Each row is a point. Examples show where two turns around zero, p and q, send a point. Write where each new point lands after one turn and then the other. Backwards means that the second turn is done in reverse. Each puzzle has new turns, and all numbers are rounded.
In the rows, zero is written as 128.

Turn p:
[110 103] => [145 102]
[181 127] => [148 177]
[135 103] => [154 125]
[ 86 179] => [ 65 108]
Turn q:
[ 67 133] => [ 69 143]
[139 166] => [145 164]
[141 130] => [141 128]
[165  83] => [157  78]
Where do these land?
q, then p: [ 86 118] => [115  87]
q, then p: [196 131] => [160 188]
p, then q: [121 101] => [148 108]
q, then p: [109 162] => [ 89 129]

Turn p:
[120 103  94] => [117  88 118]
[143 120 144] => [150 132 135]
[159 115  58] => [131  82  66]
[ 62 122 186] => [ 98 148 208]
[165 142 133] => [156 146 106]
[119 164 154] => [117 171 137]
Turn q:
[146 203  78] => [112 152  41]
[112 128 163] => [121 150 159]
[159 130 103] => [151 115  98]
[125  84 162] => [146 118 180]
[ 99  95 134] => [112 105 163]
Where do these land?
p, then q: [177 102  66] => [153  52 105]
p, then q: [117 177 147] => [ 95 163 105]
q, then p: [119  97 168] => [155 159 159]
p, then q: [100 135 131] => [107 139 145]

Turn p:
[105 157 150 126] => [104 153 152 123]
[ 89 104 121  78] => [124 121 122  61]
[ 94 111 135 161] => [ 98  93 150 131]
[174  98  72 101] => [173 113  60 123]
[145 203 139 171] => [ 96 178 139 193]
[161  96 151 130] => [173 111 144 137]
Turn q:
[106 159 189 129] => [121 177 157 171]
[105  90 172 115] => [112 112 181 155]
[160 153 143 122] => [164 146 118 143]
[130 143  91 111] => [138 134 115  88]
[139  94  46 162] => [105  71  70  83]
Where do these land?
q, then p backwards: [127 116 126 165] => [122 131  98 152]
p, then q backwards: [160 129 155 145] => [146 127 167 115]
q, then p: [111 165  74  88] => [147 187 105  85]
q, then p: [129 125 182 154] => [100 108 151 172]
q, then p: [167  63 121 138] => [165  61 127 124]
p, then q: [ 74 169 111  79] => [124 183 162  73]

Turn p:
[145 146 219 130] => [158 112 213 103]
[113 105 171 130] => [152  94 144 103]
[138 144 146  99] => [136 153 148 107]
[144 138  54 154] => [ 95 148  86 185]
[137 103 119 119] => [150 131 108 131]
[ 91 131  60 136] => [ 79 128  68 138]
Turn q:
[123 136 196 124] => [ 83 107 142  83]
[156  88  56 125] => [206 149 104 151]
[169 125 167 121] => [135 117 158  81]
[114 174  87 110] => [117 172 143 173]
[ 58 121 135 128] => [ 81 125  78 145]
[151  98 167 135] => [137  98 129  83]
[124 155  87 153] => [137 129 141 181]
Where do these land?
p, then q: [ 99 100 178 171] => [158 108  86  74]
p, then q: [119 161 150  96] => [ 91 156 138 107]
p, then q: [192  82 101 124] => [175 102 184 159]
q, then p: [148 163  77 129] => [121 113 181 161]
q, then p: [ 81 135 134 120] => [ 89 112 104 122]

Turn p:
[151 156 150 163 128 145] => [180 130 144 129 137 143]
[ 87 172 113 142 154  84] => [115 100 109 179 179 143]
[123 136 154 137 154 192] => [161 194 129 127 134 139]
[152  87  58  63 146  97] => [ 54 101  82  64 129 113]
[131 137 125  38 115 147] => [114 149  85 106 122  52]
[132 104 144 158 125  83] => [111  96 175 135 129 143]
[147  61 139 164 103 124] => [113 121 181 106  77 155]
[101 171 140 159  99 152] => [175 133 118 179 115 136]
Turn q:
[ 97 178  63  82 143 114] => [175 184 127  59 129 122]
[ 96 114 105 120 100 106] => [157 101 120  97 143 111]
[106 166 147 120 123 109] => [119 126 147  93  96 121]
[149 159 101  81 106 107] => [183 144 158 108 112 147]
[173  66 193 201 129 179] => [ 60  84  98 230 132 141]
[164  97 151 174 159 114] => [ 96 127 142 189 141  98]
[133  84 168 124 150 152] => [ 83 112 132 152 161 154]
[107 159  96 122 114 144] => [151 145  99  97 110 131]
Where do these land?
p, then q: [126 181 105 116  69 133] => [186 115 123 174 147  97]
q, then p: [171 172  87 167 133 172] => [184  74  86 140 112 156]
q, then p: [127  63 141  81 151  89] => [110 183 175 115 182 130]
p, then q: [ 91 155 144 108 138  72] => [ 91 127 126 133 156  67]
q, then p: [111 132 160 109 151 138] => [119 162 118 155 129 112]
p, then q: [ 72 132  85 131 102 136] => [155 118  65 129 121  98]
p, then q: [145  79 190 157 133 109] => [ 68  91 162 124 100 158]
q, then p: [181 110 111 154 147 175] => [167 120 110 144 135 195]
